Each row of a before or after table is a point. The points were changed in one or more steps. Then noise was added and the rows were shuffled. The steps act on how far a point lies along the listed directions, d1 being the first. Name the steps. A step turns or swaps two directions, mirrors them in a line or flattens them onto one, adds a multiple of one to another, or multiplies one. Angles are multiples of 10 degrees, from the lower direction toward the higher: turns from -170 to 170, lines from 10 to 170 but not 90. Use the fewest steps. Two steps may share a direction if one is a turn and the other turns, adds or multiplies; they go together, in the order done. Otherwise the lowest direction goes first.

Directions:
(1): [-59   9]
(2): [ -9 -59]
Before:
[[ 22  29]
 [-21 -32]
 [-11  14]
 [ -6 -27]
 [  2  22]
 [ -2 -60]
 [-30 -52]
 [  6  27]
 [-25  27]
 [ 10   7]
 [  8   6]]
After:
[[  0  10]
 [ 20 -56]
 [ -6  36]
 [  9 -38]
 [-38   0]
 [-16  15]
 [-16   2]
 [ 15 -21]
 [-17  22]
 [  1  12]
 [ 46 -41]]
Steps: turn d1 and d2 by 50 degrees

Directions:
(1): [-27 -14 -23 -30 -33  53]
(2): [-18  57 -41 -14  -9 -26]
(3): [-17  -8   8  43 -60 -20]
(4): [-50 -11  37 -36   5 -30]
(5): [ 34 -36 -25 -36 -22 -37]
Before:
[[ 14  35 -18  40   5  19]
 [  5  15 -36 -34   7 -16]
 [-11  35 -20  32 -22 -10]
 [ 11 -39  40  23   6 -12]
 [-26  12   9  31 -10  19]
 [ -6 -35  15 -21 -20   9]
 [ 14  28 -20  36 -27  22]
 [ -2  -2  -5 -38  12 -10]
 [  8   4 -10 -10  19   7]]
After (9 x 6):
[[ 13  19 -38 -53  37  -4]
 [  5  24 -16  58 -57  12]
 [-21  31 -14  60 -60 -21]
 [  7 -42  43  36 -14 -15]
 [ 13  33 -16  44  -1  17]
 [ -9 -37  16 -17 -29   5]
 [-34   9  12  52 -39  10]
 [  6   2 -10 -58  40   1]
 [ 16   7 -14 -31  48  18]]
Steps: multiply d3 by 2.5

Directions:
(1): [ 10 -37  -2  -6  31  40  -1 -34  32   2 -13]
(2): [ -1 -24 -41 -25  35 -42  -1  21   7 -10  -1]
(3): [  7 -26   7 -33 -19   7  21 -17 -34 -44  22]
(4): [ 17 -10  -7  29  -6 -22   5 -24  19  11  60]
Before, 12 rows:
[[ -2 -23 -13 -33  12   0   9 -10   0 -17  -5]
 [  0 -38 -22 -41  25  -5   9  16  -2 -22 -16]
 [ -7  12   3 -18 -11 -12  24 -15 -20 -21  30]
 [-12 -37 -17 -28  21   1   6  22  -3 -19 -16]
 [  7 -10 -25  -7  23 -18  -5  15  11   5  -4]
 [  7 -32 -18  16   6   4  18 -27  44   6  42]
 [ -3  23 -24  26  -3 -24  -6  21   3  20  13]
 [ -2   0 -24   2  23 -49   2  27   0  -8  26]
 [-20  -1  -1  -6   9 -21   2  19 -11  11  -8]
 [ -5  27  33  19 -20   6  -3   7 -21   6   1]
 [ -5 -53 -55 -36  60 -12   3  20  28 -14  -9]
 [-12  -7   4  -3   2  21  -3 -27 -17 -18 -17]]
After:
[[ -1   1  20  -5 -19 -11   9   0 -36 -23  21]
 [ -7   6 -23 -15  15 -36  14  -1   2  -8  27]
 [-18  -7 -10   1  27   1 -13  36  13  16 -33]
 [  4  14  -4  19   8   8 -13   8  18  28 -14]
 [-20  11  11  10  -2 -11   0  14  -7  23  -5]
 [ -3  23  -4  40  15 -26 -11  15  23  28  19]
 [  3  26  -1  37 -23   3   0   0  -2  18  25]
 [-18   8 -24  23  47  25 -23  29  54  46 -45]
 [ -7  -4 -20 -15  24  -8  -6   7  18   9 -22]
 [  4 -34 -12  15  16  20  13 -30  53  10  23]
 [-14 -12 -12 -15  14   1  -4 -12 -17 -23 -19]
 [-11   0 -19  -5  32  -6 -10  34  23  22 -39]]
Steps: turn d1 and d4 by -20 degrees; turn d2 and d3 by -80 degrees

Directions:
(1): [ 18  32   4 -23  20 -41   4  13 -20 -14  32 -38  56  -8   4 -33 -27 -11
 -23  24]
(2): [ 28 -18  46 -20  41  11  43 -15   7 -21  29  13   7  18  34  26  -2  44
  16 -11]
(3): [-13 -18  -5  -6   3 -32  10  18   7   7  33  22 -23 -60 -11   8 -22  -2
  58  40]
(4): [-38  28  56   1  12 -30 -16  17  -9  26   1  30 -47  23  16 -22 -17   9
 -29   8]
(5): [-23  -6 -32  54   0 -21  17 -11  41 -22  13  23  16  32  19  12 -56 -13
 -12  -3]
(6): [  5 -21  -5 -25   0  14 -19 -53  -5  51 -16  27  25 -31  36 -26 -40   0
  -5 -15]
Before:
[[ 11  -3 -19  20 -22   2   6  24   5 -19   3 -26  10  -6 -18  18  19 -15
    9  15]
 [  4  -5   2   9   2   3  -2  -4  -6  -4  -4   9 -17   9   4   3  14  -5
    0  -9]
 [  5 -22  13   2  16  21  11 -16   9   2  -1  14  10   8  18   8  -2  18
    1 -29]
 [ 12 -26   4  -2   3  19   8 -15  10 -13  -4  -2   4  -3  -2  20   9   9
   20 -11]
 [ 10  -7 -33   3 -15  24  -5  -1 -11   3 -18 -31   3 -18 -34   6  43 -22
    4  -7]
 [  4  -7  28 -18  14  -8   6 -21  -2   5  15  11  11 -10  23   1 -23  14
    6  -3]
 [ 22  -2  -8   0  -3   7   6   3 -19 -14   0 -28   5   5 -25   8  22  -1
   -3   1]
 [-16 -14  -3  -5  10 -20  13 -12  17   5   5  25   6 -14  24  -2 -35   9
    8   8]
 [ -1   6 -37  16 -21  14   1   2   1 -16 -18 -40  14  10 -11   1  23 -15
   -4  -9]
 [ 10  -5  -2 -13  13  -5   9 -16   3  -8  15   8  32  -6  19  -3 -24  13
   13  -6]]
After:
[[ -7   0 -59  14 -37  13 -25  13 -14  14 -29 -36  -5 -36 -56  -5  43 -46
    3   6]
 [-19  13 -59  28 -41  -1 -13  20   2 -12 -21 -44   2  -9 -35  -6  23 -36
    4  10]
 [ 21 -26  40  -4  38  28  37 -16  13 -20  15  14  12  29  31  27   7  43
    5 -37]
 [ 18  -6 -10  -1  -4  -1   6   8 -18 -12   8 -23  -1 -10 -28  10  17  -2
   10  11]
 [  0  -6 -35  21 -33  -7  -7  23   4  -2   0 -18   7 -32 -23   8   7 -27
   19  27]
 [ 23 -11  55 -27  34   7  26 -32   0 -10  23  11  21  17  44  13 -18  37
   -1 -21]
 [ 24  -9  19 -20  30   7  26 -26   4 -22  20   8  39  16  35   8 -19  33
    7 -19]
 [ 23 -33  21 -10  19  24  23 -22  13 -21   8   2   7   3  12  29   8  25
   24 -16]
 [  4  -6   3   9   4   1   1  -2  -5  -6   1  11 -19   8   2   6  12  -3
    5  -6]
 [ -4 -16   9 -10  20  -5  19 -27  16   5   0  25  19   6  41  -2 -33  20
   -8 -10]]
Steps: multiply d2 by 2.5; turn d3 and d6 by 50 degrees

Directions:
(1): [  2   3  15  21   2  28   1 -19 -60  -6  -1  36  29  33  21  -1 -36  -1
 -13  -1   3   0 -42  29 -23  -5  -9  17 -26  14  13  53  19  14  14  15
  -5   3  19 -23 -29 -16  -3 -42  10  -1 -20  20]
(2): [ 20 -41 -31 -16  17  38  -9  15  36  35   7 -24   5   3  -6 -22  28  -2
 -16  15  45   0   1  26 -23  38  25  26  13 -21   6  -9  19  36   9 -11
   9  30   4   1 -21 -34  26 -26  -7  24  -7  21]
(3): [ -2  21  30  56 -35  25 -30  17  15   4  -3   7  -6  -1 -17  32 -17 -12
   0  14  -1   9  21  34 -36   6  22   0 -28  20 -26  15 -47  22 -19 -29
  -6  13  -3 -18  12  -6  36  40 -10  22  18   6]
Before, 10 rows:
[[  9  -1   2   3 -16 -25  -6  18  60  18 -10 -32 -29 -32 -23   6  32   0
   10   9  11  -8  53 -22  18   6  14 -21  22 -17 -21 -45 -16   2  -8 -27
   15  13 -24  11  40  19  18  44  -9   0  20 -17]
 [ -9  19  12  30 -13  -9  -6  -4 -30 -28  -2  24  11   4  -3  18 -35   8
    6   5 -28   2 -11  -4   2 -27 -10  -9 -12   4  -8  14 -10 -22  -4   1
   -3  -7  10  -4  -1   4 -24  15  11 -18   9 -20]
 [  7   2  10  18  -2   7 -22   2   6  10   6   2  -6  -4  -2  -2 -10  -2
   -2   6  18  14   0  15 -24  15  22  -6  -8   1 -12   4 -13   1  -4  -6
    1  13  11  -8  -7 -11  15  11  -7  22  19  -2]
 [-16  25  33  33 -25  -8  -2   1 -33 -18   6  27   4   3   1  18 -22  -8
    0  -2 -20   1  11  17   1 -21 -12  -6 -23  24  -6  23 -13 -11   6   4
  -13  -5  -2 -24  15  20  -2  12  10  -9  13  -8]
 [ -7  17  21 -16   8 -27  21 -28 -48 -17   0  20  16  14  15  -4 -29   1
    6 -26 -26  -6 -37 -19  16 -33 -23 -13   0   8  -5   6  25 -25  17  28
  -17 -27  11   2 -11  28 -26 -28   7 -22  -3  -5]
 [ -8  11  11   5  17 -28  17 -22 -55 -27   1  19   9  19  27   2 -33   5
    4 -22 -29 -12 -18 -20  13 -30 -27  -5  -9  10  20  25  18 -21  10  25
    0 -11   5 -11 -17  23 -31 -14   8 -14 -13  -9]
 [ 25 -41 -23  10   3  55 -14  22  45  37   8 -18  13   7 -12 -13  28  -4
  -19  25  51   6  16  44 -34  55  35  29  -4 -13  19  -4  24  35  14 -21
   17  52  13  -4 -31 -46  35 -11 -11  39  -5  29]
 [-17  32  22  25 -20 -10   5 -18 -33 -16   1  23  10   4  12  26 -31  -3
    9  -4 -23   1 -22   4  -1 -25 -21  -7 -17  21   1  29  -8  -9  -6  10
  -13 -11   8 -14   6   9   1   6  13  -8   2   0]
 [ 14   1   9  16  -6  -1  -8   7   2   1  -8  11   1   3 -11   6  -5  -3
    4  22  11   2   7  21 -11   7  21  -9   1  14 -11   9 -11  25  -5 -14
    1  21  -6 -14  -5  -6  19   4   2  15   5   7]
 [ -9  35  24  50 -19   9   2 -23 -27 -25  -7  39   3  25   5  23 -27  -6
    1  -2 -14   2  -8  16  -6  -4  -6 -23 -29  22 -13  38 -15 -10  -3  -2
   -1 -19   1 -15  -4   7   1  20  -3  -4  -1   4]]
After (10 x 48):
[[ -3   9   6 -11  12 -25   0 -15 -20  -9   5   8  -3  -5  12 -12 -12   6
    5 -10  -3   9 -15 -18   8  -6  -2 -17   2  -2   2  -1   8 -29   6  19
    0  -9  12   4  -3   8 -19  -4   3  -3  12 -17]
 [-24  52  43  38 -31 -42  13 -19 -43 -47  -7  38   2   0   6  34 -35   6
   19 -14 -57   5   9 -23  28 -36 -28 -32 -30  33   9  14 -12 -52  -4  11
   -2 -20   4  -4  17  36 -32  43   7 -23   8 -20]
 [  4 -19 -25 -19  16  14  10 -11  -3  17   9  -5  19   8  14 -13   4   0
   -7   4  23  -3 -32  14  -6   9  -9  20  11 -10  20  13  36  16  13  15
   -1  12  14  -4 -21 -24  10 -44  10   8 -13  19]
 [  6 -29 -19 -26  19   5  13   2 -13  10  14   0  14   6   9 -28  18   0
  -15   3  22  -6  -4  12  10   8  -6  17  12 -11  20   5  41   3  30  18
    1  12   4  -9 -15  -8  -8 -43  13  -3  -8   6]
 [ 10 -18 -29 -16  27  16  24 -27 -15  -1   1  14  14  29  15 -25  11   2
  -12  -2  23  -6 -27   7   9  19  -7  -3   8 -13  16  19  46  -1  21  16
   12  -6   8   3 -33 -13 -13 -39   0  -6 -22  16]
 [ 13 -31 -32  -9  19  20  -3   5  -1   5   7  -2  21   7  -3 -19   0  10
  -12  14  18  -1 -20   9  -6   9   5  18  13 -26  10  -1  27   6  12   1
    8  19  16   5 -26 -29 -13 -27   8  -3  -6  -3]
 [ 20 -22   3   5   4  42 -13   4   9  32   8  -6  18  19  -5  -9  -5 -10
  -16   4  31   0 -20  40 -41  22  26  20  -4  -5 -15   6  15  40  14  -9
  -10  22  14 -10 -29 -20  35 -33  -9  26   2  28]
 [  6   4   2 -12   8 -32  14 -10 -21 -17 -10  16   1   1   3  -4  -6   6
   10   6  -8  -4  -6 -10  21 -13  -4 -21  12   8   5   4  13  -4   2   9
    1   2  -4  -1  -3  13 -14 -10  13  -9  -4  -5]
 [  5   0  -4 -17  -5 -45  11   8  45  10 -11 -29 -27 -32 -15  -2  31   6
   14  -1   2 -13  42 -41  40  -4   0 -24  31 -21  -9 -49   0 -15  -1 -12
   16   1 -23  18  39  30  -1  34  -3 -15  13 -23]
 [ 16 -30 -12  16  18  31 -11   7  -1  20   8  -6  11  22  10  -9  -6  -6
  -18   7  30  -7  -3  33 -35  21  17  28  -8  -4  13  22  15  37   8  -6
    7  34   6 -19 -39 -24  21 -23  -7  28 -11  19]]
Steps: turn d2 and d3 by 160 degrees
